Each row is a point. Examples show where two turns around zero, p and q, send a point. Write where each new point lands after one turn and then the other. Backwards means that the second turn is done in reverse. Each puzzle has new turns, and all numbers are rounded.

Turn p:
[-0.2 -4.4  5.1] => [0.3 2.1 6.4]
[-8.5 -1.3  0.0] => [-8.3 -1.3  2.0]
[ 3.2 -0.2 -3.9] => [ 3.2 -3.2 -2.2]
[ 2.5 -1.2 -3.2] => [ 2.7 -3.2 -0.9]
[-0.4  0.8  1.7] => [-0.5  1.8  0.3]
[3.4 6.2 0.2] => [ 2.5  3.6 -5.5]
Turn q:
[-1.5  2.1 -4.1] => [-3.9  1.3  2.5]
[-2.0  1.2  0.2] => [0.4 0.7 2.2]
[ 0.1  1.2 -5.5] => [-5.5  0.7  0.9]
[4.1 2.3 3.0] => [ 2.3  3.5 -3.7]
[-0.7 -6.7  6.5] => [ 6.8 -6.1 -1.9]
Where do these land?
q, then p backwards: [0.1 1.9 2.7] => [2.7 0.7 1.8]
q, then p: [-1.1  3.1 -4.9] => [-5.1  2.9 -0.1]
p, then q: [ 4.8 -6.5  3.6] => [ 6.0  2.0 -6.2]
q, then p: [-3.9  1.5 -1.4] => [-1.0  3.8  2.0]

Turn p:
[5.4 3.4 5.5 2.1] => [ 1.8  3.6 -6.8 -3.6]
[-0.9  3.2  0.3 -3.4] => [-1.7  0.8  2.0 -3.9]
[-4.9  1.5  3.8  0.7] => [ 2.3  5.0  3.3 -0.3]
[ 2.6 -6.2 -1.0 -0.8] => [ 3.0 -5.7 -1.2  2.0]
[ 0.6 -0.2 -1.8  1.7] => [-1.3 -0.4 -1.0  1.9]
[ 2.7 -0.7  0.9 -4.7] => [ 1.0 -3.4 -0.3 -4.3]
[-5.6 -1.1 -7.6  4.4] => [-5.0  0.1  4.1  8.2]
Turn q:
[-1.7  1.8  0.3 -3.1] => [ 2.3  1.1 -1.5 -2.6]
[ 0.2 -1.3 -1.1 -3.8] => [ 3.7 -1.5 -1.1  0.0]
[ 1.5 -4.2  7.2  2.7] => [0.2 5.0 4.7 5.6]
[-5.8 -2.5 -3.7 -2.4] => [ 3.5 -3.9  3.1 -4.8]
[ 2.9  0.4 -2.2  7.6] => [-7.7 -2.1  1.0  2.6]
[ 2.9  5.8 -0.5 -1.0] => [-2.0  1.4 -6.1 -0.8]
Where do these land?
p, then q backwards: [0.3 4.4 1.6 2.3] => [0.1 4.1 3.2 0.4]
p, then q backwards: [-3.8  0.5  3.5 -1.8] => [-4.1 -1.6  3.1 -1.0]
q, then p: [ 0.6 -2.1 -1.2  5.4] => [3.9 2.9 2.5 2.3]
p, then q: [ 0.3 -1.2  5.2 -0.9] => [ 0.7 -0.4 -4.5  2.9]
q, then p: [ 2.6 -1.6 -9.0 -5.1] => [ 2.0 -9.2 -1.5  5.0]

Turn p:
[-0.2 -0.6  2.7  0.9 -8.7 -2.4] => [-2.9 -6.0 -5.0  2.4  1.2 -3.6]
[ 4.2 -0.3  2.3 -4.1 -0.8 -3.7] => [ 3.1  0.8 -1.3  4.5 -1.6 -4.4]
[-2.0 -4.2 -1.5  1.3  2.5  2.6] => [ 1.7 -1.9  4.0 -2.4  1.4  2.9]
[-2.0  0.6 -5.8  4.0  1.2 11.8] => [-0.9 -1.5  0.2 -7.0 -2.6 11.7]
[-3.8  1.0  2.0 -4.6  3.4 -2.7] => [ 0.1  2.8  3.5 -2.4 -1.4 -5.7]
[ 1.7  5.0  0.5  3.3  2.9 -3.6] => [-3.3  6.1 -0.7  2.8  1.9  0.2]
[3.3 1.2 2.0 3.2 0.7 1.8] => [-1.9  0.6  0.1  3.7 -1.1  3.4]
[-1.1 -2.5 -2.2 -4.0 -1.4 -3.7] => [ 4.0 -0.9 -1.0 -1.6  1.9 -4.5]
Turn q:
[-1.6  2.5  2.4  1.7  6.6 -0.9] => [ 3.7 -4.4  0.0 -0.8  2.2 -4.8]
[-1.8 -3.4  6.5 -5.5 -4.2 -0.9] => [-3.6 -4.8  1.4 -1.6  1.5  7.9]
[ 5.1  2.9 -3.3 -2.3 -1.7  2.6] => [ 0.6  6.7 -0.4 -3.7  0.4  0.7]
[-0.3  3.6 -5.5  2.4  4.5 -1.3] => [ 0.6  2.2 -1.2  0.0 -0.2 -8.0]
[ 1.8 -1.9 -1.4  4.7  1.0 -2.9] => [ 1.4  0.3  3.1  2.6 -3.8 -2.7]
[-3.6  4.3 -0.6 -3.1  2.4 -2.1] => [-2.9 -1.9 -1.2 -2.2  4.3 -3.9]
[ 1.3 -5.4 -0.6 -5.0 -5.2  4.8] => [-2.4  2.2 -3.7 -1.8 -3.1  8.3]
[-0.9 -2.6  2.5  7.1 -3.3  0.9] => [ 2.7 -0.4  1.9  7.5 -1.3  2.5]
Where do these land?
p, then q backwards: [-0.9  1.1  2.6  0.7 -3.5  7.1] => [-1.5 -7.4  0.6 -3.5 -0.1 -1.7]
q, then p: [ 3.0 -3.9  2.0  0.9  0.8  5.5] => [ 2.7 -1.7 -4.3  1.6 -3.0  4.4]
q, then p: [-2.9 -4.0 -0.1 -0.3 -3.0  1.4] => [-1.3 -2.9 -0.6 -3.2  1.1  3.7]
q, then p: [-4.5  4.8 -0.5 -0.7  2.0 -8.3] => [-1.2  0.7  6.8  0.0  4.9 -6.6]
q, then p: [ 1.0 -3.7  1.1  2.7  3.9  3.8] => [ 3.6 -2.1 -4.2  3.2  0.8  2.7]
q, then p: [  3.1   3.1  -2.3   3.5   1.5 -10.0] => [-5.4 -0.3  2.2  5.2  1.3 -8.7]
q, then p: [-1.8  0.9 -2.0 -2.3 -3.5  3.4] => [-0.8  2.7 -0.5 -4.7 -0.3  2.6]
q, then p: [-0.4  0.7  3.6 -2.9  0.5 -7.3] => [-0.1 -3.4  6.3  0.2 -1.1 -4.7]
q, then p: [ 3.5  1.0 -4.3 -1.6  1.3  4.5] => [ 1.5  3.9 -5.6 -1.4 -2.0 -0.8]

Turn p:
[-1.0 -4.6 -3.4  6.6 -0.1  2.7  3.6  3.5] => [-2.2 -1.6  6.6  3.3 -4.4  1.2  3.8  3.5]
[ 1.2 -1.6  0.4  2.2 -4.8 -4.9  3.2  1.1] => [-1.8 -2.0 -3.7  3.1  0.0  2.7  2.3  4.9]
[-2.0  1.2 -0.2 -1.7  7.8  1.8 -1.5  3.7] => [-0.9  5.2  3.8 -0.4 -2.7  0.0 -4.7 -4.0]
[-2.9  3.3 -3.2 -6.3 -0.7  0.8 -2.4  2.5] => [ 5.9 -0.7 -0.8  1.1 -1.1  0.3 -6.1 -2.7]
[ 0.5 -2.7 10.5  2.4 -4.4  1.0  1.2 -1.4] => [-2.3  0.3 -6.3 -4.8 -3.3 -0.4  8.2  0.5]
[-3.7  0.4  4.4  3.3  2.9  0.1 -5.1 -1.0] => [-0.1  4.3  1.3 -7.5 -0.8  1.4  0.3  0.8]
[-2.6  2.1 -2.1 -4.9 -1.2 -1.6  3.3 -2.8] => [ 0.5 -3.7 -3.0  0.9  0.3 -3.5 -5.1  0.7]
[ 3.1 -3.9  2.4 -1.4  0.5  0.5 -2.8 -2.7] => [-2.1 -1.4 -0.7 -2.8  2.6  1.7  2.6 -4.1]
[ 7.4  5.7 -8.9 -0.1 -0.1 -0.5  0.5 -2.9] => [ 3.0 -0.4  2.9  7.2  9.7 -3.4 -1.3  0.5]
Turn q:
[ 0.5  5.0  1.0  2.0 -2.5 -6.1  2.8  6.3] => [-3.8 -2.7  0.6 -0.4  0.4  2.2 -2.2  9.5]
[ 1.6 -2.7 -4.8  1.1 -1.1  3.8 -2.3 -0.5] => [ 0.1  3.5 -0.3 -1.0 -5.0 -2.9  1.6 -2.5]
[-2.5  6.4  2.8 -4.0 -0.4  5.7 -1.5 -4.2] => [-3.6 -1.4  3.5  0.0  6.6 -4.9 -0.5 -5.4]
[ 1.6  0.1 -2.4 -4.0  3.2 -3.6  4.7  3.0] => [ 0.3  2.0 -4.5 -0.8  3.4  1.8  3.6  5.1]
[-4.4 -3.1 -2.0  4.9  1.8 -3.3  0.4 -1.0] => [ 5.7 -3.7 -2.0 -2.6 -3.3  0.2 -1.6  1.0]
[ 4.1 -1.5 -2.5  5.4  5.3 -5.3 -1.9  2.6] => [-0.8 -2.2 -7.9  0.8 -5.9  3.4 -0.9  2.4]
[ 5.2 -2.9  1.3  1.0 -3.9  4.3  1.8 -4.0] => [ 1.6  5.4  2.4  6.3 -1.6 -2.1 -1.4 -2.3]
[ 0.8 -2.2 -2.2 -2.3  0.8  1.3 -0.6 -3.3] => [ 1.7  3.3 -1.7 -0.7  0.5 -1.0  0.6 -3.2]
[-5.2 -4.0  2.7  1.9  2.3  1.2  2.4  4.2] => [ 4.3 -5.0  2.6  0.0 -1.2  2.3  5.0  1.3]
[-1.6  4.9  6.0 -5.8 -5.7  2.2 -5.9 -3.2] => [-5.6  1.0  7.5 -1.5  5.8  0.8 -4.4 -5.8]
Where do these land?
q, then p backwards: [-3.8  1.9 -1.8 -1.3  3.5  0.9  0.0 -2.9] => [ 1.2  0.9  1.4 -2.8 -1.6  1.8 -1.2 -5.0]
q, then p backwards: [ 2.8 -2.1 -1.4 -3.3 -4.8  4.2  4.3 -3.4] => [ 3.4  6.9 -0.7  3.0  3.8  2.9 -0.2  2.3]
q, then p backwards: [ 1.7 -3.3 -3.5  0.5 -2.1  0.7 -0.6  3.6] => [-2.3 -0.1  3.4  3.6  0.3  1.4  0.6  3.4]
q, then p: [ 0.9 -2.2  2.1  1.6  3.0 -3.0  1.8 -2.4] => [ 0.4 -0.2  4.5  1.7  2.6  0.7  2.8 -1.1]
q, then p: [ 2.6  5.7 -0.2  4.4  1.4 -0.7 -1.5 -2.1] => [ 0.9 -2.1  2.9 -2.9  0.6  5.6 -2.1  3.2]
p, then q: [ 2.4 -0.4  2.3 -2.8  1.2  0.8 -2.3 15.2] => [ -3.7   1.0   4.9   5.5  -2.7 -11.8  -6.3  -1.5]
p, then q: [-11.8   7.1  -3.5   0.0   0.8  -2.8   5.3  -2.1] => [-8.1  1.2  2.1 -6.5 -5.6  9.5 -1.7  2.0]
p, then q: [ 1.2 -2.5  1.2 -1.5  1.9 -3.0 -3.2 -2.5] => [ 0.9 -0.5 -1.1 -2.1  2.3 -1.6  2.9 -4.2]
p, then q: [ 2.8 -1.3  2.4  4.9 -2.3  5.1 -1.6 -2.6] => [ 3.2  1.1 -0.9  3.7  5.5  0.7  1.8  4.4]
q, then p: [ 1.2 -3.0  2.4 -2.6 -2.7 -2.3 -2.2 -0.8] => [ 3.1  2.0  0.6 -2.4  0.4 -3.5  1.6 -2.5]
